Rows are points. Two turns around zero, p and q, are shown by what they do to some points. Where does a point land after both, in the order given? Backwards means that the second turn is done in reverse. Each puzzle has new turns, and all numbers are rounded.

Turn p:
[11  4 32] => [ 7 25 22]
[-14 -31  27] => [ 25 -12  33]
[-41  23 -19] => [-42 -29   2]
[ 46 -15  -8] => [ 33  23 -28]
[ -1  18 -32] => [-21  -8 -29]
Turn q:
[-20  -7 -29] => [-35   4  -7]
[ 10 -17  48] => [ 39 -34  -4]
[-22  26 -33] => [-37  21  21]
[32 -2 14] => [ 32   8 -10]
Where do these land?
p, then q backwards: [ 24  -1 -19] => [ 22 -20  -8]
p, then q backwards: [13 20  6] => [  6   7 -23]
q, then p: [-18 -17   3] => [ 12 -22   2]
p, then q backwards: [-47  -5  10] => [-42  12  20]
p, then q: [  8  18 -53] => [-51  16 -17]
p, then q: [ 21 -15  54] => [51 11 29]

Turn p:
[ 18 -22  14  -8] => [ 9 -7 29 -9]
[-29 -17 -33 -10] => [ -6 -35 -17  28]
[-8 23 28  5] => [-23  24  -2 -16]
[-16  -3 -45  -9] => [ 10 -29 -30  22]
[21 39 36  1] => [ -5  38  -1 -42]
[ 14 -21   1  21] => [16  9 22 17]
Turn q:
[-14 -26  -7  26] => [ 22 -25   0  22]
[  7   5 -29  -2] => [  0   7 -29   5]
[-17  26  -2 -39] => [-47   3  -7 -14]
[-27  11  12  19] => [-11  -6  21  27]
[ 27 -20   1  35] => [47  7  3  8]
[ 24   4  25 -40] => [-11  13  11 -49]
Where do these land?
q, then p: [ -5   9  10 -20] => [-21 -11  -4  -4]
q, then p: [-13  16 -30  76] => [33 68 -1 36]
p, then q: [-15 -39  30 -19] => [ -1 -35  42  -6]
q, then p backwards: [24 18  4 -4] => [11 19 16 14]
q, then p backwards: [ -2   2 -10 -24] => [-12  17   4 -15]
q, then p: [ 3 18 -2  5] => [ -6  12 -13   0]
p, then q: [  8 -23  -1 -14] => [ 16 -10  14 -15]
